Rows are points. Any point is a mix of the corners, with weights that add up to 1. It lies inside the corners' shape when no weight is negative. Is each point inside? If not, which corners have a negative weight?

Corners:
(1): [ 35  -1 -33]
(2): [43 66 12]
(3): [-21  28 113]
(4): [-56 -33 -45]
Points:
[-29  13  49] -> outside (1)
[ 31  12 -19] -> inside
[-46 -26 -37] -> inside
[-13   8  64] -> outside (2)
[-19   3 -18] -> inside
[-27  13  12] -> outside (1)
[-52 -13 -10] -> outside (1)
[34 30 -7] -> inside

Corners:
(1): [-101   59  -25  -24  -18   -8   -4  -14]
(2): [ 22  -1 -30 -22 -64   1  12  32]
(3): [-15 -64  26  40  26 -71   5  45]
(4): [-28 -36  27  70  40  25 -10 -15]
(5): [-13  15 -21 -88 -10   9 -15  -6]
(6): [ 83   8   4   0  35 -45  39  97]
(7): [-23  59 -56  30  55  24 -14 -35]
(8): [  3 -24  74  11 -74 -36  35 -15]
(9): [ -6  -1 -51  66 121 -18  85  32]
Points:
[-28  13 -13  13  12   5   0 -19] -> outside (6)
[ 16   4 -12  21  16 -21  28  37] -> outside (5)
[-30  28 -15  -5   7 -16   9  16] -> inside
[ -9  21 -24  16  14   3   2  -5] -> inside
[ 14 -18   8  17  19 -41  17  45] -> inside
[ 24   1  -7  35  30 -17  19  27] -> outside (1, 5)
[-19   6 -15  24  15 -16  28  18] -> outside (5)
[ 54   9   7 -19 -26   7  -3  16] -> outside (1, 3, 9)

Corners:
(1): [ -5  20 -52 -61  -3 -20  69  38 -43  15  55]
(2): [-22   5 -28  11 -24  35  39  -5  20  42  -8]
(3): [   7  -90  -79   15 -102   20   -1  -10  -92  -81  -27]
(4): [-50  22  38 103 -15 -57 -51  -2  57   0 -34]
(5): [ 28 -10 -21 -39 -67 -45 -61  56 -67  -1 -94]
(6): [ -6 -36   6   4  26 -44  13 -58  28  30   7]
(7): [ 25  26  -1  96  -3 -49 -47  32  67   5 -33]
(8): [-17  45  75  49  17  22  18 -41 104  25  59]
(9): [ 13  54 -48 -30  17  29  -7  18 -40  50  73]
(10): [-12 -57   3  25   2 -49 -21  70 -12  19 -12]
(11): [ 12  25 -16  39 -13 -14  -6  30 -82   9 -41]
(12): [-30  56  10   5  78  14  14 -18  36   9   0]
Points:
[-14  10  -6  29  -3 -15  -8  20  17  12  -2] -> outside (6, 11)
[ -3  25  -7  15   4 -14  -8  17  -2  27   4] -> outside (3)
[ -1  10  10  39  11 -38 -23  23  25  21  -5] -> outside (2, 3)
[ 10  -6 -16 -14 -30 -32 -23  24 -31   7 -41] -> inside
[ -3  19 -10   3  -2 -29   9  21   0  32  17] -> outside (3, 12)
